Each row of a before or after table is a point. The points were changed in one or more steps. Then noise was added and the rows were shuffled. The steps act on how far a point lies along the listed directions, d1 being the first. What was done? A step turns or swaps two directions, mirrors them in a line or flattens them onto one, adds a multiple of one to another, or multiplies one. Angles are multiples of 10 degrees, from the lower direction toward the higher: turns from -170 to 170, lines from 10 to 170 but not 90. Use the fewest steps. Two steps may share a direction if one is a turn and the other turns, adds or multiplies; they go together, in the order done. Otherwise the lowest direction goes first.
In the rows, 128 means zero.

Directions:
(1): [113 167]
(2): [167 143]
Before (9 x 2):
[[166 135]
 [152 130]
 [126 168]
 [ 96 109]
 [147  82]
 [134 159]
 [223  66]
 [124 136]
 [147 106]]
After (9 x 2):
[[128 134]
 [125 136]
 [130 164]
 [133  70]
 [127 133]
 [127 174]
 [127 113]
 [134 103]
 [135  86]]
Steps: flatten d1 and d2 onto the line at 20 degrees

Directions:
(1): [ 64 131 119 106 148 145]
(2): [147 172 104  86 109 146]
(3): [110 178 162 161 113 131]
(4): [110 120 146 100  88  81]
(5): [140 114 183  98 133 160]
(6): [117 104 115 144  76 166]
Before (12 x 6):
[[109  78 165 160 122  91]
 [136 172  67 158 127 117]
 [137 137 128  73 108 131]
 [122 164 117 134 127 159]
 [ 84  87 133 157 131 111]
 [158 123  99  71  80 145]
 [114  74 127 151 102 132]
 [136 120  89  83 144 144]
 [ 81  90 150 152 125  82]
 [149 155 146 175 138 101]
 [119 137  67 169 179 117]
 [159 154 106 131 144 119]]
After (12 x 6):
[[113 114 165 151 111  96]
 [ 90 108 143 135 116  91]
 [124 172  66 159 133 121]
 [127 166 114 123 129 162]
 [152 150 106 140 150 115]
 [162  51  86  73 105 130]
 [ 96 178 100 196 169 124]
 [143  79 111  65 124 122]
 [123  90 111 111 155 134]
 [107  92 140 164  97 139]
 [ 78 119 143 152 123 117]
 [152 184 135 163 125 109]]
Steps: turn d1 and d5 by 10 degrees; turn d2 and d3 by -50 degrees; add -1 times d4 to d3

Directions:
(1): [170  99  73 131  91 121 177 103 135 150 129 127]
(2): [108  58 161  88 141 141 142 112 104 146  97 123]
(3): [142 107 143 140 105 115 145 181 114  91 132  63]
(4): [149 165 110  46 137 111 141 140 117 103 106 130]
(5): [159 117  95 144 212 149 126 135 125 131 125 103]
Before (11 x 12):
[[133  83  97 112 168 158 137  92 104 163 100 138]
 [108  95 121 139 199 170 116  99 118 155 120 147]
 [163 111  91 159  92 125 163 104 150 145 155 133]
 [160 167 102 137 139 139 118 104 147 167 148 153]
 [106 157 177 100  97  98 123 148 128 114 119 134]
 [117 103 160  89  84 114 131 141 115 130  99 139]
 [112 168 146  94  99  82  90 139 127 104 122 138]
 [148 129 106 197  59 140 156 111 153 166 156 144]
 [122 158 174  76  91 111 100 146 123 118 126 141]
 [143  93 148 125 102 131 161 151 134 126 110 104]
 [124 115 165  99  61 116 154 105 115 127 136 134]]
After (11 x 12):
[[138 134 114 101  36  69 136 119 133 121 126 138]
 [ 81 173 198 182  92 141  90 162 137 123 153 136]
 [109  94 158  98  55 113 135 119 122 147 104 164]
 [128 139 149  89  43  85 158 125 132 130 116 142]
 [125 107 101 148 207 168 104  92 115 165 116 149]
 [134 139  94 113 238 167 108 108 121 142 115 153]
 [157 176 112 164 149 139 108 128 147 150 159 134]
 [ 92 119 196 115  31 116 140  97 124 138 140 155]
 [147 129 139  80  26 100 146 114 132 139 129 152]
 [114  85 173 129 116 142 140 142 133 136 107 119]
 [101 127 166 190 130 138 105 136 144 125 162 128]]
Steps: turn d1 and d4 by -100 degrees; turn d2 and d3 by -30 degrees; multiply d5 by 1.6

Directions:
(1): [117  94  78 121 154 144 154 141 147  85 139 123 162 114  89 107 110  64
 169 147]
(2): [133  86 163  78  93 146 148 112 159 121 124 132 122  56  98 120 104 159
 117  95]
Before (9 x 20):
[[117 149 128 135 131 121 109 120 144 138 146 123 114 132 148 132 122 159
  133 134]
 [130 127 144 122 123 120 119 130 128 130 124 125 121 119 123 128 120 140
  115 108]
 [141 118 185 116  77 137 120 104 136 148 122 138  94 107 138 136 131 221
   71  80]
 [145 123 189 106  78 124 112 106 137 168 121 136 107  87 138 130 117 202
   84  87]
 [145 212 123 177 150  95  91 153  65 172 114 123 119 240 206 153 172 136
  111 147]
 [126 169 110 168 157 102 100 139  93 145 128 124 129 173 160 123 148 118
  112 148]
 [118 123 129 123 106 155 139 128 141 114 124 116 119 113 119 125 105 121
  138 139]
 [128  91 142 109 107 140 135 122 144 106 147 125 121  71 113 129 116 133
  128 115]
 [133 151 145 113 134 131 118 134 122 137 109 132 118 146 142 141 141 130
  130 118]]
After (9 x 20):
[[127  98 136 119 112 136 133 124 138 106 148 124 123  86 119 134 120 127
  131 119]
 [117 139 137 126 126 128 114 114 153 135 146 122 114 116 144 132 116 168
  130 126]
 [150 178 147 136 123 109 107 139  89 166 110 125 115 186 184 146 153 159
  101 119]
 [125 159 117 156 149 105 104 139  98 142 128 122 131 156 150 120 143 125
  110 139]
 [116 132 127 130 112 155 137 133 136 112 126 117 117 124 126 130 108 116
  141 144]
 [134 140 154 100 127 135 122 130 130 135 106 133 112 127 132 140 141 134
  130 112]
 [128 119 150 112 117 122 122 128 132 127 124 123 122 106 119 128 114 142
  112 102]
 [146  88 218  70  48 138 130  93 160 162 119 137 100  28 116 123 100 226
   76  59]
 [146  83 218  73  44 156 139  90 163 143 118 141  91  46 114 129 113 247
   61  49]]
Steps: add -1 times d1 to d2

Directions:
(1): [ 81 125  70 106  95 107 138  90 146 142 174  90 107 126 171 178 158 146
 123 116  66 126 147 133 119 127 125 134 117 128 112 168 151 159 127 102
 104 155 137  97 113 192  80 118 141 199 133 146]
(2): [110 115  99 145 106 160 192 166 175 146 124 111 103 128 142 146 121 157
  84 152  74  84 110 127  57 142 108 130 155 117 160 115  99 120  87 170
 118 119 102 121 161 136 141 106 109  55 157 133]
(3): [105 136 129 165 168 135  96 136  98 160 146 121  85 176 147  74 129 128
 132 127 101 138  93 113 151  99 144 122  92  99 164 130  99 153 185 139
 143 168 122 145  82 169 103 101 156  80 196 101]
(4): [115 104 125 184 129 150 144 184 133  95 154 128 126 118 160 121 162 156
 166 102 211  98 120 124  75 129 127 153 119 167  98 124 108 162 146  86
 176  99 110 165 151 178 139 107 160 155 132 137]
(5): [108 165 136 151 138 157 107 134  88 197 159  72 117 127 132  86 102 107
 183 143 101 135  96 112  85 134 122 135 175 131  99 144 140 106  65 106
 126  78 121 161  92 125  99 161 110 135  82 109]
Before (13 x 48):
[[119 155 149 118 171 112  96 103  90 149 134 119 123 142 130 102 104 105
  140 136 108 143 122 132 164 113 139 130 116 120 130 126 134 138 150 113
  117 131 154 115  94 146 103 158 137 132 139 133]
 [110 160 131 108 120 119 108  91 102 143 156 111 152  87 142 143 122 101
  178 123 137 140 151 113 116 145 110 133 142 142  74 157 169 113  86  90
   99  96 138 134 137  90 114 177 112 189  56 131]
 [118 147 141 161 154 140 110 131 110 180 131  98 108 164 126  74  89 114
  138 150  69 154  84 105 142 118 126 107 135 108 154 131 113 104 113 144
  114 126 131 153  79 115 115 137  93  65 135 115]
 [134 149 153 120 156 123 104 115 126 185 107 121 104 164  99  81  92  96
  119 147  84 139 103 117 162 122 156 102 123  79 147 132 119 111 141 162
  114 149 124 127  82 108 105 114 131  53 164  93]
 [116 164 128 169 123 166 106 164  87 180 175  71 134 104 146 103 119 124
  217 122 171 115  99 126  75 158 108 163 168 159  77 119 142 110  71  55
  146  54 105 185  89 134 131 160 130 176  33 106]
 [125 129 148 123 153 115 101 108 100 161 106 153 122 150 116  99  98 129
   93 152 130 149 114 122 167 124 119 107  98  83 154 121 108 134 177 144
  120 144 141 116 119 125 140  95 134  97 162 114]
 [123 138 125 130 116 127 124 130 119 147 166 115 128 100 136 149 136 120
  199 112 182 132 135 121  98 141 141 150 154 175  44 145 161 139  88  64
  147  74 128 134 104 134 113 151 145 217  48 130]
 [ 85 157 104 139 111 147 116 114  93 185 188  66 124 119 161 134 119 105
  204 121  82 133 124 123  73 153 113 152 180 132  69 169 164 135  47  81
  116  72 129 138  95 169  84 158 123 211  40 124]
 [ 85 162  89 127 114 141 122 104 138 201 164  57  86 134 165 123 107 136
  126 157  14 121 115 127 108 137 150 128 127 109 132 145 132 142  71 144
  106 153 120 121 101 143 100 117 127 114 145 119]
 [100 119 124 167 135 113 107 144 114 132 171 132 114 143 156 105 166 148
  153 102 144 122 106 114 111 130 130 128  94 146 116 145 126 181 190 102
  151 125 108 159  96 187 117  96 182 164 161 125]
 [117 129 129 107 152  98  97  93  87 142 124 133  95 153  90  92 113  90
  117 143 109 145 120 128 191  97 155 128 107  98 156 135 136 134 160 155
  125 160 121 134  89 148 113 117 128 110 178  96]
 [136 130 136 127 145 145 106 133 115 145 126 140 127 159 118 105 114 111
  124 127 127 138 119 137 175 120 157 107  98 107 154 115 108 110 168 158
  106 155 126 117 113 103 123 111 120  85 159 116]
 [113 121 110 134 106 141 153 126 145 166 143  86 129 110 148 134 120 145
  129 130  82 121 124 118  75 140 114 143 173 148 110 142 132 111  87 116
  101  92 111 130 120 141 110 144 102 125  86 140]]
After (13 x 48):
[[ 88 136  98 116 110 114 144 105 137 125 165 120 124 104 176 174 149 140
  141 115 118 111 155 116 105 135 109 133 114 130 103 161 146 147 128 105
  107 133 131 115 157 141 112 133 140 173 115 145]
 [ 71  92  54 138  87 115 158 128 157  95 196 111 111 124 207 206 189 162
  150  77 118  98 161 143  81 140 121 160 104 145  89 172 140 208 143  73
  140 140 126 104 144 247 101  86 175 242 116 164]
 [123 133 127 102 135 105 124 101 103 140 122 128 102 135  83 109 108  92
  105 149 106 134 122 131 158 107 146 130 131 104 147 129 137 115 124 159
  121 143 110 129 110 131 124 127 112 106 156  99]
 [113 101 103 133 105 117 147 114 152 120 146 110 131 113 164 153 154 159
  124 101 117 125 147 127 107 125 128 146 127 155 108 147 129 147 146  96
  114 127 120 115 123 178 110 117 134 165 114 155]
 [105 122  88 120 106 113 126 107 164 115 155 109 111 120 170 158 153 156
  119 118 100 112 153 144 141 131 158 141  73 139 117 139 134 182 135 119
  133 175 127 115 137 167 125  87 162 168 159 145]
 [ 99 101  86 143 100 123 169 144 158 118 178 128  99 112 172 181 166 164
  153 101 162  99 142 127  82 135 139 146 120 169  76 143 132 176 135  79
  153 114 116 113 128 190 117 105 168 194 112 144]
 [ 78 135  57 141  86 136 135 126 137 160 205  65 105 115 195 173 167 162
  169 111 106 104 124 136  86 150 109 165 130 149  95 147 149 153 115  58
  120 118 110 130  96 203 101 118 157 216  87 139]
 [116  98 125 180 129 122 136 177 141  94 155 157 130 130 152 122 178 163
  141  97 183  96 115 118  88 141 125 133  96 165 116 128 116 181 188 105
  163 106 101 164 134 178 146  88 181 153 162 138]
 [114 144 130 115 150 116 128 117 120 136 130 118 126 133 136 132 111 122
  116 139  97 126 127 136 130 124 129 131 120 123 140 123 128 141 134 125
  115 134 144 100 122 148 113 147 133 127 144 147]
 [129 161 140  87 134 105 107  81 129 195 116 104 114 150 100 110  88  85
  118 151  51 147 118 123 166 132 148 101 141  79 130 146 143 100 109 158
   87 143 135 112  82 102  91 131 118  91 131 103]
 [109 144 108 117 127 115 114  86 121 176 140  86 116 151 134 124 105 116
  126 149  33 162 115 114 156 123 123 107 134 107 135 157 144 111 101 131
   88 141 149 117  80 127  94 150  91 127 118 132]
 [129 145 152 113 146 120 105  99  96 183 101 133 132 141 105  94  78 118
   95 171 112 154 112 120 152 138 110 108 131  83 142 126 120 105 135 148
  108 118 142 117 116 101 138 116 104  95 128 113]
 [141 146 134 114 138 149 107 118 111 172 127 117 132 154 104 108  93  96
  133 144 100 144 119 135 167 131 152 107 128 102 143 124 121  90 124 160
   88 137 130 114 109  76 120 132  98  91 128 114]]
Steps: add 1 times d1 to d4; turn d1 and d5 by -70 degrees; multiply d2 by 0; multiply d3 by 0.4

Directions:
(1): [100 141  29 122 122  97 133 137 117 157 154 130 123  80 123 101 131 122
 106 142 131  43 165 127 136 148 120 140 128  98 139 100  89  89 139 107
 175 193 105 114 131 138 137 175 135 188 113 139 118 129 101 102 161 155
 120 133  92  93 121 139  77  99  88 134]
(2): [126 128 158 105  98  87 127 132  94 194 109  81 153 115 100 105 139 174
 136 114  78 144 186 123 146 123 143 119 139  64 121 175 190 167  95 127
 170 152 145 153 112  82 149 144  66  90 113 140 102 120 117 156 162 147
 112 147 151  98 153 176 137 129 133 117]
(3): [119 117  99 132 114 156 111  84 131 114 161 107 120 144 124 168 166 155
  83 100 139 140  87 170 151 123 143 161  94 125 117 156  66 157 125 123
 106 111 161 126 162 142  87 131  81 133  77 125 120 109 164  94 185 144
 100 196 209 121 100 159  93 136 115 136]
(4): [151  85 111 116 131 164 117 120 107  96 156 140 120 183 120 124  94  96
 191 130  84 116 161 206 131 166 180 111 145 130 142 134  80 128 153 118
 123 104 118 119  90  62 192 137 104 120 147 120 175 180  82 106 161 133
 114 121 143 113 119 135 119 138 156 163]
(5): [151 129  96  62  99  91 145 145 137 121 145 134 164 162  89 186 136 169
  91 137 133 185 120 150 150 117  96 163 174 138 118  70 121  98 148 147
 153 152 171 123 113  88 178 117 135 155 121  98 135 129 143 100 112 115
 177 124 155  75 123  93 183 118 118  82]
Before (9 x 64):
[[156 120  96  77 122 134 134 153 136 125 135 147 144 156 104 161 120 126
  135 148 105 128 149 158 138 148 109 128 154 140 127  85 106 105 157 132
  137 133 126  98  96  91 195 123 127 154 138  95 170 165 110  99 125 116
  151 100 118  80 119 100 184 134 126 132]
 [117 136 118 140 123  99 131 126 142 151 100 131 134 104 123 111 123 141
  100 123 124 106 142  80 124 133  87 130 136 134 121 137 151 113 103 117
  156 157 126 159 144 149 119 140 135 136 125 155  96 110 133 139 127 117
  131 131 109 111 134 149 123 107 120 107]
 [126 122 147 165 169 140 139 150 116 143  98 135 109  81 157  64  96 100
  149 152 143  78 122  89  92 120 129 108 114 135 140 129 138  94 116 115
  117 130 102 115 122 175 106 146 178 129 168 149 133 136 101 143  87 131
  139  78  67 157 127 107 112 127 131 154]
 [136 140 182 129 104 134 115 104 156 111 119 117 139 168 121 163 160 148
  120 109 106 195  97 138 136 119 140 125 129 133 120 180 152 190 109 111
   87  95 167 150 153 126  98  91 104  81 107  98 120 122 165 170 125 124
  126 144 215 142 137 130 174 157 145 120]
 [138 149 108  89  83  76 140 129 124 169 106  90 160 118  70 180 188 234
   45 116 148 195  95 109 169  85  84 166 145  83 105 122 136 133 115 157
  175 160 191 130 168 139 108 128 100 143  64 125  72  81 169 121 136 143
  145 181 216  91 120 149 168 101  74  67]
 [107  91 180 155 119 177 105  78 119 147 130  58 109 121 146 119 153 177
  129  94 107 145 120 158 133 124 166 125  92 100 119 190 153 195 106 114
   91  98 141 146 158 127  98 134  44  69  86 152 119 114 154 132 182 148
   87 169 214 147 118 210 100 141 150 166]
 [109 128 148 172 124 160 100  64 110 136 140  78 125 121 139 157 165 162
   93  79 104 132  86 151 124 111 152 142  84 109 115 207 115 192  98 129
   94 109 152 163 154 185  64 133 106  91  75 126  97  92 198 136 183 142
   59 180 178 156 112 189  72 162 124 157]
 [126 103 202 129  97 139 118  68 105 160 113  60 139 154 112 133 161 175
  133  80  81 166 150 119 136 118 163 129 105  77 106 242 152 234  99 119
  115 105 162 173 130  91  72 122  34  37  98 133 104 116 159 153 175 150
   83 183 201 152 148 194 110 156 171 125]
 [111 155  85 123 143  97 147 150 136 163 123 143 137  78 136  98 114 116
  106 147 160  97 137  64 114 129 103 161 127 137 146  84 153  84 123 134
  172 188  92 116 139 176 133 139 192 146 136 145 112 104 130 133  91 131
  148 100  64 132 127 108 110 104 117 128]]
After (9 x 64):
[[130 124 124 173 160 189 117  91 147  55 153 151 111 151 160 175 123  97
  117 116 145 124  47 154  96 125 127 138 110 190 131 120  71 120 151 136
   65  96 121 131 134 203  96 107 206 136 132 102 147 126 182 113 105 104
  112 110 110 180  98 100 100 155 134 157]
 [136  88 126 144 131 208 114  53 154  43 167 134 103 199 144 192 147 113
  116  98 150 146  59 162 125 137 151 159  96 179 117 160  19 170 164 120
   53  70 147 128 150 139  57  99 114 104 112 103 156 139 173  87 145 122
  109 170 195 178  95 120  97 153 159 144]
 [119  91 126 159 148 215 114  85 160  60 159 127  86 150 170 157 128 120
  126 123 165 133  59 175 112 135 140 140 102 184 130 105  70 127 161 121
   50  80 121 110 163 159 103 116 131 127 115 128 160 136 157  91 130 122
  125 129 177 164  86 135 108 134 146 171]
 [113 150 124 111 121  85 140 142 117 200 110 107 151  78 115  99 131 157
  101 126 131 134 158  65 131 122 118 160 123  99 137 129 193 127  95 137
  184 181 116 138 136 149 130 138 139 108 115 150  96  92 142 150 118 137
  134 129 106 117 140 149 118 114 124 119]
 [118 131 122 139 121 115 125 112 149 134 106 125 133 120 122 128 137 146
   92 113 126 122 122  97 128 132  92 134 128 139 118 144 136 127 104 117
  140 140 140 160 150 150 105 135 123 128 113 153  99 107 148 131 139 114
  126 149 138 113 125 156 123 113 124 111]
 [144 124 159 139 125 170 112 105 165  63 137 152 119 192 136 165 133 102
  147 124 118 170  84 164 123 140 150 116 132 171 134 148 101 160 140 106
   64  76 143 129 142 126 117  88 138 104 132  89 155 152 146 150 110 113
  131 120 189 155 123 101 166 158 153 139]
 [136 133 108  94 118 126 128 149 122 161 125 123 139 122 107 134 134 137
  129 140  98 107 166 136 141 145 116 120 133 108 126 118 128 127 135 123
  148 143 119 109 109 105 169 137 104 141 124 112 144 151 112 116 145 130
  125 116 116  87 126 131 161 132 119 137]
 [145 139 113 144 132 151 132 113 151  85 118 145 115 144 117 184 159 158
   78 125 188 169  37 120 136  99  97 151 120 159 120 103  73 108 146 153
  107 103 154 105 182 189  81 106 160 154  99 124 113 105 169 106 101 122
  143 156 184 153  97 111 148 113  93 111]
 [130 120 164 127 131 102 137 147  90 190  92  91 137  89 122  73 122 159
  135 135 105 118 156 103 115 108 134 118 131  86 126 163 176 127  94 121
  148 149 140 133 111 126 128 152 117 103 146 147 111 127 107 151 123 144
  135 109 119 118 140 144 129 126 134 132]]
Steps: multiply d4 by 0.7; turn d1 and d4 by -30 degrees; turn d2 and d3 by 90 degrees; multiply d5 by 0.4
